Every row gives one point. To make a cloud, some directions were put in groups of two or more. Within a group, all points are equally far from the middle, so they leave a hole (a ring in 2 directions, a hollow ball in 3). The other directions are filled evenly. Then the cloud was stretched, turned, moved and blurred a little. How many holes are there, and how many directions does each take, smallest first?

Cloud (13 x 2)
[[ 35  14]
 [ 33 -45]
 [-34  27]
 [-34  27]
 [ -1  13]
 [ 25  35]
 [-21  19]
 [ 27 -10]
 [  5  19]
 [-24  61]
 [-14  32]
 [ 38   7]
 [ 12  34]]
Holes: 0

Cloud (21 x 3)
[[ 19 -28  23]
 [ 31  31 -10]
 [-13  14  17]
 [ 55  -4   0]
 [ -8 -15   7]
 [ -3 -46 -18]
 [ 25 -23  52]
 [-17 -24  27]
 [-15 -19  45]
 [ 41  -2  37]
 [ 31   4 -50]
 [  5  22   7]
 [ -6  14   3]
 [ 44  -5  55]
 [  7   8 -37]
 [ 57 -13  21]
 [ 13  16 -19]
 [-10 -40   6]
 [ 42  27  -8]
 [ 17 -15  64]
 [ -5  -5  67]]
Holes: 0

Cloud (31 x 4)
[[-38 -10  14 -38]
 [-16  -1 -31  35]
 [-28  26 -23 -24]
 [ 20  54  10  -1]
 [-31   9  25 -37]
 [-67 -18   2  11]
 [ 24 -13 -39 -37]
 [-22  34  -4 -16]
 [-10 -34  33  17]
 [ 11  46 -12 -19]
 [ 29  -4 -23  38]
 [  5  32   1  32]
 [-46  12  30  35]
 [-29  19 -44  -6]
 [  5  24  37  10]
 [-68  36   9  43]
 [-19  30 -40  15]
 [ 19 -24  36   0]
 [-16 -52 -11 -21]
 [ 12  -5  65  -5]
 [ 27  -6   7   9]
 [ 11   7  13  30]
 [  2   2  14  61]
 [ -5  34  51 -27]
 [-44   3  13 -21]
 [ 11  46 -38  -6]
 [  1 -14   2  72]
 [-18 -35  -6 -17]
 [  7  38 -49   5]
 [  2 -30  18   4]
 [ 21  22  50  13]]
Holes: 0

Cloud (47 x 6)
[[ 30  49  37  21  -5  31]
 [ 44  20  53  -6  30   6]
 [ 21  -3 -19 -59   4 -21]
 [-12   1  28  45 -29  28]
 [-44 -26  15  11   9 -22]
 [ 42  -2  48  38  24   7]
 [ 37  39  -9  -8 -49 -10]
 [ 36 -18  46   5 -42   1]
 [-34 -10  29 -31  24  10]
 [ 48 -39   4   3  45   0]
 [-46 -22  28 -25  -9   0]
 [ 33  32 -17   2  24 -33]
 [ -8  44 -15  -5  23 -14]
 [  3  -5  18 -59 -11  -3]
 [  7  17  44  46   4  30]
 [ -1  33 -34  13  29   7]
 [ 13 -19  12  17 -16 -55]
 [-17  19 -40  -3 -40 -33]
 [ 35  18  53  39  -1  27]
 [-23   4 -44 -36 -33   0]
 [-26  -5 -40   6 -37 -30]
 [-13 -24 -44 -31  24 -19]
 [ 20   0  40  36 -44   4]
 [-17 -18  23  16  -9  56]
 [ -9 -16 -20  35  29  24]
 [ 71  -4 -25   6  -7  15]
 [-22  39 -17 -12 -48  -8]
 [ 68  16 -17  -8  34   0]
 [-40  -3  37  10   6 -18]
 [ 42 -26  22  20 -41 -11]
 [ -1  -5  15  50 -34  13]
 [  4 -32  37 -32 -29   8]
 [  2   6 -34  40 -17  16]
 [ 49  -7  22  47  19   4]
 [-47  -1  35  -4   7  -9]
 [ 18 -38  43 -23 -10 -20]
 [ 13  42  42  27   8  30]
 [ 43   2  50   3 -38  21]
 [-17  40  22 -14  -4 -27]
 [-21  22 -43  -9 -42   6]
 [-26  21 -16 -27 -39  28]
 [ 41   0 -23 -26 -20 -49]
 [ 65  40  13  -5   8  27]
 [ 14  56  16  16  10  27]
 [ 28   4 -25 -41 -31  24]
 [ 43  45 -17  19  17   3]
 [-13  10  42  35  27  14]]
Holes: 3 (2, 2, 2)

Cloud (75 x 8)
[[ -3  -8 -25  68  28   5 -33  13]
 [ 40 -20  27  18 -15  45 -12  32]
 [ 25   8  -1  22   6  57  33   8]
 [ 23  12 -18   4  45 -46 -10  84]
 [ 12  -2 -31  61  14  19  18 -10]
 [-15  -2  16 -31 -18 -33 -45  14]
 [ 29  -3 -45  30 -51  39   7 -10]
 [  7  -3 -26 -26  -6  30 -11  33]
 [-13  51   0  53 -27  19   0 -14]
 [ 47  -5  -2 -29 -22   5  36 -21]
 [-16 -35 -41  17  29  18  19  29]
 [  1   0   3  -8  20  15 -26  65]
 [-34 -29 -18  55  -2  -9 -61 -40]
 [-19  10  25  43 -81 -15 -21 -56]
 [-28  28   3   5 -23 -31 -70  -8]
 [-21 -23   1  62   5  16 -37 -25]
 [ 18  51 -26   4   9  17  10   8]
 [-19 -33 -14  33  38 -37 -25 -40]
 [  1 -14  39  27  36 -35 -10   5]
 [ 38 -17   2  22  18  50  28   5]
 [-16 -39  32  52 -47  -7 -24 -25]
 [-30  40  16  62  -8  26  -1  30]
 [  6  50  20   4  -2  -9  -5 -34]
 [  0   3 -25  42 -21  15 -59 -39]
 [ -1  57  -8  -1  -8 -22  34  -2]
 [-31  49  26  29 -23   0 -22   3]
 [-39 -19  23  25  -1 -28  -6  20]
 [ 19  14  41 -21 -24 -11 -51   1]
 [-12   0 -56 -17  21  17 -36   0]
 [  2 -55   6   1 -38 -22 -40  -7]
 [-27 -47 -49  -4  36  11 -31 -18]
 [ -9   1  28  15 -41 -42 -44 -22]
 [ -2  13  17  34  17  27 -27 -24]
 [-26 -13  29  37  10 -39  -2 -13]
 [ -5 -19 -14  -1  57  31  13   3]
 [  8 -11  -6  62 -27 -10  -5  -4]
 [ -4   4 -15 -40  26   7   4  -3]
 [ 10 -17  -4  16  56  -4 -13  75]
 [ 41 -40 -22   1  26  39 -24  26]
 [ -9   3  12  -4  11 -56 -26  10]
 [ 23 -40  -8  -8  13 -25  11 -23]
 [ -9  33  13   0  52 -44 -39 -50]
 [ 25 -30   5  18 -20  47  41 -31]
 [-29  58  19  20  21 -13  10 -36]
 [-41  18   5 -20  19   9 -46  -1]
 [ 41  17 -38  10   4  -9  40 -10]
 [ -3  32   5   3   9  14  -9  73]
 [-12  26  36   8  35  11   0  22]
 [-26  30 -23   4  17   3 -30 -32]
 [ -6 -26 -48   2 -20  -9 -18  -9]
 [ 22 -31  -3  33  33  20 -22  48]
 [-46   1  25  34  22  -8 -64   6]
 [ 40  13  12  44 -23  33   5 -57]
 [ 40 -48   1  10 -14  22  23 -36]
 [ 18  37   1 -12 -59  18 -20   3]
 [ 48   9 -14  -4  23  42   1   4]
 [ 11  28  14  41 -26  18 -29 -41]
 [-10 -23   8  29 -43  12   8  60]
 [ 36   3 -30   3 -59 -12  -1  22]
 [-12 -15  47  47   8   3 -10  -3]
 [ 36 -15  19 -45  21  18 -11 -26]
 [ 27 -21 -13  18  36  42 -12  23]
 [-28 -34  29  25 -13 -21 -38  12]
 [ 14  44   0 -22 -10 -12  48  34]
 [ -4  17 -29 -21  15 -23   2 -27]
 [ 45  22 -38   5  45  18  17 -11]
 [-26 -28 -44  26  15  31 -19 -18]
 [-35  29   6  26  -5 -29 -56 -28]
 [-22 -26  -2  41  37  29  11 -12]
 [-38   5 -28  -4 -35   0 -26 -48]
 [  8 -15 -21  19 -17  59  13  48]
 [ 34   8  -2  63  19 -20  22  10]
 [  0 -32 -26  28  10  43 -32 -12]
 [ 17 -42  27  43  24  10 -20 -57]
 [ 70   7 -26 -25 -15  28 -16   0]]
Holes: 1 (4)
